Rows are points. Two turns around zero, p and q, are shown by what they do to some points. Where does a point land after both, in the order given? Backwards means that the second turn is done in reverse. Each puzzle has new turns, and all numbers are rounded.

Turn p:
0.6,-1.3 => -0.4,-1.4
-0.5,-3.0 => -2.4,-1.9
-2.2,-1.8 => -2.8,0.2
2.1,6.0 => 5.6,3.0
Turn q:
4.2,-0.2 => -3.4,-2.4
0.2,-2.0 => -1.4,1.5
-4.4,2.2 => 4.8,1.0
Where do these land?
q, then p: 3.2,-3.7 => -2.9,4.0
q, then p: -0.3,4.5 => -0.1,-4.5
q, then p: -3.0,-2.3 => 3.2,2.0
q, then p backwards: 0.0,1.5 => 1.5,-0.3

Turn p:
3.4,-3.5,4.3,-2.4 => -0.1,6.3,-1.1,-2.8
-3.7,0.4,3.2,1.9 => -2.3,-2.2,-3.8,-1.7
4.1,3.0,-4.2,-1.0 => 4.9,0.0,3.4,2.9
-2.4,-0.2,0.1,-1.8 => -1.2,-1.3,1.0,-2.2
-2.4,-1.4,-1.7,5.5 => -3.8,-2.3,-1.9,4.3
1.0,1.7,-1.7,-2.1 => 2.4,-0.5,2.3,-0.3
Turn q:
-0.7,-0.2,-1.8,1.6 => -0.1,-1.0,1.9,1.3
1.8,5.7,2.8,1.6 => -6.3,1.7,-1.3,-1.2
-2.2,-5.7,-3.0,-3.0 => 7.2,-0.8,0.6,1.7
0.3,3.1,3.3,-3.8 => -1.4,3.3,-4.6,-0.6
1.6,-0.5,3.1,-0.8 => -0.2,0.2,-2.0,-3.0
-1.8,0.5,-1.1,5.3 => -2.7,-3.9,2.7,1.7
0.9,-2.9,-3.3,-0.9 => 3.6,0.6,2.8,0.2
Where do these land?
p, then q: 0.5,1.4,-0.6,2.5 => -0.1,-1.4,2.6,-0.5
q, then p backwards: 2.2,-4.9,-1.0,-5.6 => 5.3,3.9,2.6,-3.4
q, then p: -1.5,1.3,4.2,2.2 => -3.9,-1.3,3.1,0.1
p, then q backwards: -2.9,2.8,-0.3,1.1 => -2.1,-2.0,2.0,2.2
p, then q: 1.2,5.0,0.2,0.2 => 1.5,1.3,3.1,-3.6
p, then q backwards: 0.5,-5.7,-2.5,-0.3 => 1.8,4.9,-3.1,1.4
